Each row of a before or after table is a point. The points were changed in one or more steps. Then noise was added and the rows were shuffled. The steps act on columns, c1 being the first. Write out the steps. A step turns or swaps two columns, mirrors them in a line or flattens them onto one, adds a multiple of one to another, or multiplies or shifts one. Angles are multiples of 10 degrees, from the lower column toward the higher: turns from -170 to 170, lines from 10 to 170 but not 90. Use the fewest steps. Two steps may share a column if one is a turn and the other turns, adds or multiplies; they go together, in the order done. Otherwise the lowest column goes first.

Before (10 x 3):
[[ -3 -19   5]
 [-26  10  -5]
 [  2  -6  -1]
 [-16  10   4]
 [ -6   7   7]
 [  2  -2   6]
 [-23 -20  -7]
 [-18 -20  13]
 [ -3   7  -9]
 [  3   8  -1]]
After (10 x 3):
[[-11  30 -13]
 [-20 -62  -9]
 [-10  31 -23]
 [  7  22  -5]
 [ -3  -7   4]
 [  2 -18  -1]
 [ -6 -60 -25]
 [ -8  20  -1]
 [  2  23   2]
 [ -4 -57  -1]]
Steps: turn c1 and c3 by 60 degrees; multiply c2 by 3

Before (9 x 6):
[[-20  -4  25 -30 -10  -2]
 [  4  33 -26  26  54  -3]
 [ 24   8  22   1 -17  23]
 [ -3 -16  20  24  16 -13]
 [ 21  12  17 -57  41 -39]
 [-37  36 -12 -37  -6 -33]
 [ 10 -30 -25  -3  54  29]
 [ -5 -27  31 -17  -9  18]
 [  3 -40 -36  -1  -7 -44]]
After (9 x 6):
[[ -6  13  32  29 -10 -17]
 [-39 -12 -11   3  -6  62]
 [ 22 -21  14  37  46  55]
 [-23   2  27  24 -10  13]
 [  8  18 -26  22  53 -30]
 [  3 -50 -36  28  -4 -15]
 [ -2 -21  21  -7  17 -24]
 [  6  -2 -24 -40  56   9]
 [ 25  25  21  -7 -16  -2]]
Steps: turn c2 and c4 by -140 degrees; turn c2 and c6 by -110 degrees

Before (11 x 9):
[[ -2 -19   1   0 -10   2   7   2   0]
 [  3   5  -9  -7   6  -9   3  12   3]
 [ -2   1   2   8  10  -4  -4  -1 -11]
 [  5  -4  13   6  -4   0   4   9  -8]
 [  8 -13   0   2   0   4   7   4   9]
 [  3  10   0  17  -4   3  11  -4   3]
 [  4  10   4   1  16  -7   0  11   5]
 [ -3   6  -8  -8  -4  21  10   2  -5]
 [ 13   4   2  -7   4   5  -1 -13  -2]
 [  7 -22 -13  -8  -2   7   3  12  -9]
 [  6   9  -4   1  -9   9   0   8  17]]
After (11 x 9):
[[ -2  -7   1   9 -10  -4  -4  -1   9]
 [  4 -26  12  -2 -16  -7   0  11 -15]
 [ -2 -18  -6  -6   4  21  10   2  -1]
 [ 13 -11  -7 -16  -4   5  -1 -13  -2]
 [  3 -27  -3  15   4   4  11  -4 -13]
 [  8  40   3  -4   0   4   7   4   5]
 [ -2  54   3   1  10   2   7   2  19]
 [  6 -19   2  -3   9   9   0   8 -25]
 [  5   8  19   2   4   0   4   9  12]
 [  3 -13   0  -9  -6  -9   3  13  -8]
 [  8  58  -4 -13   2   7   3  12  31]]
Steps: add -0.7 times c1 to c4; multiply c2 by 3; turn c2 and c9 by -160 degrees; add 0.7 times c8 to c3; multiply c5 by -1

Before (13 x 11):
[[ 43  15  24   1 -12  -3  -7 -13  -5 -25  15]
 [-44   0  -3 -39 -11 -57  33  27  11   6  35]
 [-19  -9  -2  -6  17  17 -11  16  53 -32  15]
 [  3 -18   9 -22  22   0  -5  -2  44  11  26]
 [ 11  18 -10 -15   0   5 -40  29  40   5  28]
 [  5  -2   5   3  10  12  -9  20 -27   7  11]
 [-39 -10 -18 -13 -30 -48  33  14  27  16   8]
 [  3 -10  18  19  24   2 -11  29  50   7   6]
 [  9  10   9  -2   4  13 -11 -29  -3   3 -12]
 [ -6  33  34   8  14   3  -2 -16   2   3  -3]
 [ 22  10  18 -17  19 -11 -19  -5   3 -15 -28]
 [ 27  23  29 -21  -5  33  17   5   0  -3 -15]
 [-25  13 -42 -17   9 -40  60  29  16  14  31]]
After (13 x 11):
[[ 15  27   4  16  -8  21 -49 -17  37   4  27]
 [-41   8 -18  15  24   9   9  -8  32 -51   8]
 [  7   2  15   2  -5 -14  -2  25  -1   9  -8]
 [-26  46 -19  19 -16  18  13 -22  14 -41  33]
 [ 31  -7  35  24  -5  13  43   4  -1  34 -15]
 [ 20 -12  19  16 -25  -9  -4  -6   0   0 -32]
 [-41   3  -3  40  -6  11  32 -26  11 -54  35]
 [ 45 -12  29   5  12 -25  18  -7   1   4  14]
 [ -5  -8  40 -12  -8 -10  32  17  -3   4  -5]
 [  7  -3  -2  -4 -11  21  -1  -9 -26   7  13]
 [-23  -3  -7  -3 -20 -14 -11 -30  54  25  17]
 [  2 -17   6 -24 -16  22   7 -16  47  -5   3]
 [  3 -22  -9   9 -24   8   0   4  40  -6  28]]
Steps: add 1 times c3 to c7; turn c2 and c3 by 50 degrees; turn c4 and c5 by 160 degrees; turn c6 and c10 by 110 degrees; turn c6 and c8 by -140 degrees
